Each point is reached from the start by the listed moves, each made 0, 1 or 2 times, or once backwards (-1), plus a little noise. Say if it took an odd or an even number of moves. Then give how often each move was made.
In the rows, zero is written as 128.

Moves:
(1): [177 119 150 111 122]
(2): [146 159 149 142 132]
(3): [119 125 168 126 118]
Start: [ 97 121 145  86 110]
Points:
[ 99 146 249  96  90] -> odd (0, 1, 2)
[118 152 165  94 111] -> odd (0, 1, 0)
[ 96 126 148  86 110] -> even (0, 0, 0)
[ 79 164 105 115 132] -> odd (-1, 1, -1)

Moves:
(1): [162 134 121 129 134 132 147 112]
(2): [124 181 113 133 114 101 141 149]
(3): [145 128 153 117 113 125 125 124]
(4): [143 132 141 170 141 139 118 116]
(5): [130 141 156 117 176 130 139 129]
(6): [137 148 120 116 108 163 122 123]
Start: [116 116 136 117 128 130 130 103]
Points:
[164 215  85 192 155  64 197 107] -> odd (2, 2, -1, 1, 0, -1)
[164  91 167 182 145 216  84  54] -> even (0, -1, 0, 2, 0, 1)
[ 86 203 190  61 122  26 159 175] -> even (-1, 2, 2, -1, 1, -1)
[152 144 161 122  16 199  71  87] -> odd (-1, 0, 2, 1, -1, 2)

Moves:
(1): [155 122 125 135 121 126 140 138 126 141 124 129]
(2): [134 154 135 130 144 118 140 123 130 137 122 125]
(3): [138 138 158 120 137 129 124 135 128 119 123 105]
(4): [128 120 128 135 127 117 129 115 154 133 138 103]
(5): [123 101 118 131 150 146 144 138 128 149 124 137]
(6): [121 134 121 133 116 161 126 111 128 111 114 137]
(7): [108 123 142 120 124 129 152 124 120 132 119 135]
(8): [133 135 119 134 122 128 131 146 124 112 132 115]
(9): [131 129 133 114 133 128 139 139 153 128 129 130]
Start: [127 116 146 121 130 141 124 148 129 131 136 130]
Points:
[111 212 195  80 123 159 152 178 142  45 110 111] -> odd (-1, 1, 1, -1, -1, 1, 1, 2, 2)
[ 83  81 199 104 119 155 143 122  90 139 109 133] -> even (0, -1, 1, 0, 0, 0, 2, -1, -1)
[ 65 158 186 132 158 198 181  98 114 112  88  99] -> even (-1, 2, 1, 1, 1, 2, 2, 1, -1)
[189  69 123 160 141 120 109 208 127 138 169  52] -> even (1, -1, 1, 1, 1, -1, -1, 2, -1)
[175 163 188 150 172 157 156 148 126 137 105  55] -> even (1, 2, 2, 1, 1, 1, 0, 1, -1)
[112 141 220  82 203 113 222 176 143 186 111 120] -> even (0, 2, 1, 0, 1, -1, 2, 0, 1)
[ 64 115 124 137 159 249 163 134  69 116  83 177] -> even (-1, 1, 0, -1, 2, 2, 1, 1, -1)

Moves:
(1): [143 133 136 119 144 116 116 140 151 116 134 122]
(2): [129 140 136 125 124 126 135 119 117 126 125 131]
(3): [117 132 146 137 143 131 126 124 125 130 126 123]
(4): [141 121 139 137 130 126 132 140 117 128 140 140]
(5): [131 126 130 121 139 110 127 120 126 135 126 134]
(6): [143 117 139 117 139 131 133 125 132 129 115 129]
(7): [123 136 149 122 131 130 145 124 121 144 139 118]
(8): [119 138 127 127 137 129 130 139 131 126 108 126]
(9): [112 134 136 133 131 137 135 122 139 128 131 143]
(10): [140 131 132 133 113 123 128 127 131 141 114 124]
(11): [121 137 126 115 147 156 110 137 137 143 147 145]
(12): [127 122 141 121 116 127 120 132 120 125 120 129]
Start: [131 116 105 140 142 143 128 136 130 120 110 126]
Points:
[ 64 132 105  90 189 174 135 121 148 144  66 184] -> odd (-1, 0, -1, -1, 2, 1, 0, 2, 2, -1, 1, 1)
[147 169 120 102 249 143  70 145 181 165  47 133] -> odd (1, 1, 2, -1, 2, 1, -1, 2, -1, 2, 2, -1)
[161 118 123  74 153 164  74 171 190  97 104 122] -> odd (2, 0, -1, -1, -1, 1, 0, 0, 0, 0, 1, 2)
[ 94 103 111 154 191 128 119 107 102 121  98 148] -> odd (-1, 0, 2, 0, 2, 0, -1, 0, 0, -1, 0, 0)
[110  88 107 176  36 152 126 105 139 119  48 129] -> odd (-1, -1, 0, -1, -1, 0, -1, -1, 2, 2, -1, 2)
[ 85 129  90 180 149 231  86 169 141 156 149 183] -> odd (-1, -1, 1, 1, -1, -1, -1, 0, 1, 1, 2, 0)
